Each row is a point. Each copy is the shape, with its points in the same order, turned, moved and blurred by noise. Is it also mirrored, or only turned?
(in the rows, 128 means zero)

Shape (7 x 3):
[[115 131  97]
 [154 213 129]
 [156  74 174]
 [147 172 206]
 [123 152 115]
 [141  71 105]
 [153 127 127]]
Copy 1 (7 x 3):
[[133 126 107]
 [177 199 119]
 [124 110 208]
 [130 204 195]
 [131 138 107]
 [129  69 156]
 [148 120 149]]
Copy 1 is: only turned
Copy 2 (7 x 3):
[[130 130  94]
 [115 214 129]
 [120  86 188]
 [ 62 175 188]
 [118 154 108]
 [159  83 135]
 [137 135 142]]
Copy 2 is: only turned
Copy 3 (7 x 3):
[[108 145 115]
 [ 60  57  93]
 [195  97 112]
 [128  29 142]
 [ 93 110 112]
 [167 160  98]
 [139 105  90]]
Copy 3 is: mirrored
Copy 4 (7 x 3):
[[121 110  90]
 [151 193  92]
 [148  86 186]
 [136 189 177]
 [119 139 100]
 [148  59 123]
 [157 120 124]]
Copy 4 is: only turned

Shape (9 x 4):
[[ 97 121  69 117]
 [146 191 124 187]
 [162  84 189 149]
 [144 121 133 141]
 [156 102 170  87]
 [ 59 127  46 109]
 [120 105 186 149]
 [129  92 156  84]
 [ 87 161 102 100]]
Copy 1 (9 x 4):
[[ 94 150 183 109]
 [128 172 124 209]
 [175  91  81 128]
 [143 127 129 140]
 [198 118 128 102]
 [ 66 171 198  90]
 [150 131  73 118]
 [173 123 134  80]
 [126 196 165 108]]
Copy 1 is: mirrored
Copy 2 (9 x 4):
[[ 72 129 137  81]
 [128 207 129 159]
 [211 120 113 112]
 [142 136 117 111]
 [155  82  88 124]
 [ 37 119 163  77]
 [181 111 143 130]
 [141  67 102 105]
 [ 67 117 143 132]]
Copy 2 is: mirrored
Copy 3 (9 x 4):
[[ 78 190 101 136]
 [119 173 212 179]
 [190 109 133 124]
 [136 153 144 130]
 [140 101 137  86]
 [ 46 199  71 156]
 [155  97 133 161]
 [126 110 101  90]
 [ 53 152 130 129]]
Copy 3 is: only turned

Shape (9 x 6):
[[ 94 206 128 165  79 197]
 [117 145 152 159  77 119]
 [159 102 127 103 166 144]
 [151  87 105 141 118 127]
 [151  78  86 101 170  76]
 [ 58 123 159 105  82 114]
 [ 90 188 143 172 124 136]
 [134  70  61  86 146  89]
 [186 114  95  76 128  83]]
Copy 1 (9 x 6):
[[ 56 140 132  47  99 122]
 [111 116 118 126  80 105]
 [195 113 184 118 125 139]
 [185 118 123 110 106 135]
 [210 132 143 170 171 145]
 [104 108 121 130 132  39]
 [ 68 103 136 110 112 138]
 [219 147 134 140 182 122]
 [202 177 154 166 122 127]]
Copy 1 is: only turned
Copy 2 (9 x 6):
[[141 136  71 210 183 179]
 [103 161 112 176 158 112]
 [160 105 178 107 127 138]
 [115 110 141 105 145 105]
 [148 113 153  62  87  80]
 [ 76 189 111 154  96 150]
 [150 136  95 212 130 131]
 [131 113 126  42  87  98]
 [173 156 156  57 138  95]]
Copy 2 is: mirrored
Copy 3 (9 x 6):
[[156 186  93 192  65 154]
 [151 137 178 155  90 163]
 [118 126 122  91 170 158]
 [148  87 143 116 147 183]
 [101  56 157 105 197 139]
 [ 98 114 175 132  53 123]
 [163 160 145 177 102 116]
 [ 88  36 134 113 175 153]
 [ 75  92 166 133 192 184]]
Copy 3 is: mirrored

Shape (11 x 8):
[[ 86 110 142  58  87 119 122 160]
 [140 155 111  81 153  66  80 103]
 [131 184  89  83 150 131  82 109]
 [147 158  80 163 132  77 111  48]
 [139  93 133 103  50 184 155 122]
 [151  66 145 139  98 197 168 186]
 [184 135  50 123 111 112 107 133]
 [110  78 154  71 174 125  98 127]
 [204 157 127 139  79 160 184 146]
 [137  72 145  51 118 151 152 123]
 [159 115 133 101 121 116  58 120]]
Copy 1 (11 x 8):
[[141 125  74  98 149 134 120 209]
 [191 146  98 115 155 102 166  99]
 [152 143  84 115 166 159 186  93]
 [165 133 130 155 126 132 112  35]
 [109  44  78 119 110 184 103 171]
 [ 54  34 130 126 109 145 139 201]
 [141 117  96 180  96 142 184 107]
 [133  91  90 104 200  72 147 159]
 [103  65 128  96  45 177 158 125]
 [115  55  52  94 144 108 130 170]
 [184  86 114 138 161 130 168 139]]
Copy 1 is: only turned
Copy 2 (11 x 8):
[[106 161 120  66  92  95 133 116]
 [154 122 174 104 162  70  88 162]
 [148 114 124 151 133  76  63 155]
 [187  69 199 157 160 130 102 123]
 [135 143 105 114  56 189 153 134]
 [ 71 158 109 154  80 175 201 144]
 [149 101 174 169  96 104 114 182]
 [ 71 173 143  91 171 131 108 142]
 [157  81  86 159  91 154 190 176]
 [ 76 130 124  69 116 155 132 151]
 [145 173 157 125 144 117 109 185]]
Copy 2 is: only turned

Shape (14 x 9):
[[ 82 116 159  90  46 129  78 136  71]
 [122 146 144  70 150  87 173  78 143]
 [133  76 145  71  56 160  86 157 134]
 [165 185 131 165 168  71 203 144 169]
 [ 81 117 155  97  88 155 112 124 140]
 [101 125 110  65 117 121 183 130  87]
 [100  41 148 143  78 159 109 151 108]
 [160 155  73 117 138  74 159  95 139]
 [ 89 152  99  89  84 124 176  90 128]
 [142 132 123 160 129 193 102 172 149]
 [143 102 139 157 163 180  82 159 121]
 [144 180 112 133 167  87 168  78 135]
 [142 128 157  93  86 161 133 138  89]
 [110 177  91  96 174  58 168 138 151]]
Copy 1 (14 x 9):
[[ 58 189 105 129 120 179  99  38 101]
 [130 126  89  58 199 160 118 126 171]
 [152 193 131 123 117 151 103  36  83]
 [129 163 124  73 159  87 119 215 204]
 [126 162 106 118 108 184 130  80 124]
 [108 153  57 126 193 133 138  94 142]
 [112 144 129 136  80 112 144  44  87]
 [131 136 113 104 185 102  77 127 209]
 [113 157  70 121 164 161 141  80 203]
 [156 169 160 175  91 133 111 142 120]
 [139 125 165 170 104 131 103 133  88]
 [114 112 122  97 186 136 104 160 208]
 [110 185 141 134 166 153 137  84 102]
 [127 141  54  95 170 114  75 172 189]]
Copy 1 is: only turned
Copy 2 (14 x 9):
[[152 122  89 114 187 126  34 124 188]
 [103 113 159  78  94 134 119 101 111]
 [174 105  67 118 195 192  99 148 160]
 [164 163 222 147  59 149 164  72 145]
 [115 110 102 146 151 163  84 126 154]
 [166  72 148 110 121 118  74 133 114]
 [165  73  94 169 217 160 103  91 166]
 [178 163 140 108  89 115 134  88  82]
 [142 128 141 133 110 151  50 112  86]
 [171 145 124 210 163 148 151 149 166]
 [145 126 104 183 184 111 181 141 182]
 [134 167 176 117  90 105 142  89 103]
 [163 117 150 119 186 142  92 157 151]
 [155 126 152 118  32 112 135  97 132]]
Copy 2 is: only turned
Copy 3 (14 x 9):
[[ 91 144 160 199 177  96  84 127 190]
 [193  84 181 133 152  38 157 157 134]
 [127 138 195 157 112 140  93 100 215]
 [197 101  89 101 140  64 248 122 138]
 [134 116 153 149 128  79  95 156 208]
 [134 156 185 130 146  72 152 165 127]
 [ 87 124 161 120 158 162 110 150 235]
 [166  91 151  87 141  65 174  89 106]
 [124 119 177 114 131  24 136 147 151]
 [136 113  93 114  73 142 133 122 180]
 [138  90  96 121 108 181 116 147 162]
 [168  71 125 116 145  51 184 133  94]
 [117 128 171 175 111 120 143 139 169]
 [210 139 126  94 162  43 161 123  96]]
Copy 3 is: mirrored

Shape (17 x 11):
[[105 160 178  90 121 105  89 130  98 115 189]
 [ 62  77 156 109 178  87  79 124 150 139 179]
 [166 139 123 167 123  73 127 156 149  94 105]
 [112  74 155 177 111 143 152 175 117  79 114]
 [137 155 113 161 112 138 169 144 170 126 169]
 [ 92 114 125 106 166 122  94 115 159 130 106]
 [158 117  90  81 186 151 158  94 142 164  79]
 [140 149 162 137 159 118 163 136  61  82 197]
 [130 157  70  72 186  95  71  95 114 117 179]
 [161  96  85 112 127 123 114 145 144  84 188]
 [122 178 129  75 165  73 153 143  80 160  95]
 [ 59  63 122 186 105 126 100 103 122 132 152]
 [153 171 137  98 133  68 133  82  80 129 133]
 [ 80  81 138 111 190 160 180  71 174 133 157]
 [ 66 167 153  71 121  89 189  80  76 128 154]
 [ 75  96 120 147 125 130 125  91  90 106 122]
 [172  90 102  82 131 148 131 165 141 167 126]]
Copy 1 (17 x 11):
[[119  66 151 138  43 158 125 131 118 152 162]
 [ 62 102 150 143  83 128  80 164 177  96 178]
 [172 130 183 103 107  91 128  72 121  87 133]
 [183 111 186 143 137 113 103 169  94  94 105]
 [181  93 129  84 152 148  86  94 124 136 157]
 [ 88 130 110 139 116 137 111 136 131  84 142]
 [ 89 186  72  77 144 112 151 152 103 113 118]
 [175  85 183 101  98 121 140 168  86 157 202]
 [ 71 158 106 132  63 105 112  97 124 150 222]
 [172 150 130 113  84  98  50 112 126 146 155]
 [117 108 101 103  95  87 227 135 124 120 158]
 [107  95 180 186 159 132  55 132 122 139 129]
 [115 140 158  99  80 134 187 103 111 170 164]
 [105 150 109 105 175 172  90 201 159 126 169]
 [136  99 125 151 110 180 208 166 151 183 170]
 [119 136 168 183 145 134 118 148 103 140 142]
 [135 135  87  74 105  87  93 143 110 127  87]]
Copy 1 is: mirrored
Copy 2 (17 x 11):
[[ 53 150 170 126 124  91 138 105  92  89 127]
 [ 51 142 136 192 123 109 137 147 135 169 146]
 [164 139 104  86 108 138 179 129  92 125 178]
 [137 113 133 108 165 212 138 119 134 118 163]
 [146 160  77 126 133 138 182 100 131  82 106]
 [124 130 123 150 105 109 110 174 127 142 122]
 [182 112 101 112 144  87 130 181 110 164  50]
 [ 75 104 140  92 199 106 190 108 105  76 132]
 [112 100 118 168 122   7 140 131  86 115 126]
 [152 102 122 181 143 117 173  88  81 113 134]
 [ 86 120  92  44 124  76 118 149  72 144  97]
 [115 128 139 154 133 142 117  88 205 150 164]
 [108 117 150  60 113  54 168 119  99 126 107]
 [105 103 113 173 148 135 169 177 183 140  51]
 [ 37  85 130  65 104  95 146 108 138 106  58]
 [117  86 147 114 135 122 114 117 178 129 135]
 [169 144 108 140 158 128 123 114  64 165  76]]
Copy 2 is: mirrored
